Each row is a point. Any point is a mix of the corners, with weights that add up to 1. It lies inside the corners' shape when no weight is negative. Say inside or outside, and name the corners with a negative weight.
In the rows, 128 means zero.

Corners:
(1): [ 61 119]
(2): [176 156]
(3): [113  98]
Points:
[170 133] => outside (1)
[130 132] => inside
[110 141] => outside (3)
[169 152] => inside
[176 142] => outside (1)
[132 140] => inside
[114 101] => inside
[117 104] => inside

Corners:
(1): [117  71 119 130 112  69 120 137  94]
(2): [142 132 123 129 133 141 110  62  90]
(3): [134 112 220  84 180 170 123 146 137]
(4): [109 106 124 153 117 159 175  96 184]
(5): [182 130 116 162 183  84 138 147 176]
(6): [ 91 105 133  72 155 111 146  62 173]
(7): [ 71 145  87 130 161  92  85 141 192]
(8): [139 156 125 127 129  92 139 129 110]
(9): [152  95  94 128 128 160 171 113  82]
(10): [183  98 137 130 111 161 118 183 151]
Points:
[142 122 139 101 136 156 117 113 123] => outside (1, 4, 5)
[116 118 138  97 155 100 116 113 149] => outside (4, 9)
[136 120 172 106 160 142 127 135 136] => inside
[ 74 110  84 126 129 119  99 125 173] => outside (3, 5, 8)
[186 120 106 159 126 110 145 134 117] => outside (3, 6, 7)
[116 113 121 117 132 156 145 106 136] => outside (1, 5)
[140 106 113 128 131 135 143 110 106] => inside
[120 126 133 116 155 131 127 144 178] => outside (1, 2)

Corners:
(1): [111 188 142 144 138 157 149 136 120 108 130  93 125 158 119 166 144 136
  68 139]
(2): [150  78 140 134 175  87 147 126 211 114  97 109  97  57  98 102 147 115
 159 107]
(3): [153  82  97 131 169  93 109 148 156 122 134  90 137 118 114 146 106 129
 189 101]
(4): [129  98 125 126 130 158 146  98  98 119 102 128 111 129  90 141 133 118
 169 192]
(5): [171 121  68 101 161  82 173 121 208 121 166  87 116  68 138  81  94 119
 142 124]
(6): [ 95 132 159 201 111 152 142  97  97 158 119 117  91 151 119 131 172 112
 177 108]
(7): [131 116 150 129 155 150 154 139 130 180 109 120 131 175 147 110 109 109
 174 175]
(8): [121 139 111 103 152  82 159 150 173  70 121 132 143  80 128 122 109 113
 186  88]
(9): [155 129 104  94 182  77 109 122 151 101 128  97 112  80 106  52  95  95
 166 111]
(10): [120 160 155 155 152 207  89 101 116 113 155 148  99 112 133 149 132 144
 168 141]
(11): [129 126 136 164 146 129 164 116 119 125 166 152 152 172 168 146 125  93
  48 144]
(12): [ 96 111 128  62 155 115 127 115 136 123 140 120 111  75 132 121 123 128
 143 107]
(13): [115 149 151 155  68 166 107 155 130 130 160 146 125 151 136 160  98 120
  59 149]
(14): [142 202 133 140 117 128 128 119 124 145 165 164 110 148 144 176 166  80
  76 111]
(15): [166 117 105  67 142  77 109 118 184  56 139 126 113 124 158  69 153 154
 153  98]
(16): [111 140 110 171 125 205 133 107 126 174  69 146 136 132 113 131 119 150
 144  98]
(17): [ 96 175  87 141 116 162 103 138 149 102 164 151 103 202 177 156 149  69
  71 157]
(18): [145 140 116 135 110 157 177 144 134 125 144 156  76 163 146 164 117 103
  89 127]
(19): [ 80 127 137 142 170 122 146  52 138 138 126 130  89 161  84 116 105 147
 177 156]
(20): [129 154 102 168 135 125 151 197  97 147 159 170  98 144 155 152 135 119
  78 181]
(21): [137 140 115 126 138  99 119 105 161  85  99 105  81  96 188 127 120 152
 160 117]
Points:
[154  69 147 132 147  63 180 101 179 104 112  67 122 120 105  85  89 135
 177 130] => outside (10, 12, 14, 16, 17, 20)
[132 137 117 138 131 109 111 110 146 104 174 134  98 121 143 147 149 118
 114 137] => outside (1, 7, 8, 9, 16, 18)
[125 142 121 142 136 136 131 119 137 127 125 129 111 129 135 129 130 118
 135 122] => inside
[126 133 124 133 143 134 142 126 135 132 138 133 119 133 128 129 125 115
 127 134] => outside (21)
[130 118 141 121 143 112 135 121 147 116 128 117 109 104 121 123 134 146
 168 130] => outside (9, 11, 16, 17, 18)
[124 140 131 140 130 147 137 118 133 131 133 132 107 139 135 130 130 119
 115 142] => outside (3, 8)
[102  99 111 125 138 120 153 138 143 110  60 126  88 148 126 136 150 159
 202 122] => outside (5, 9, 10, 11, 13, 14)
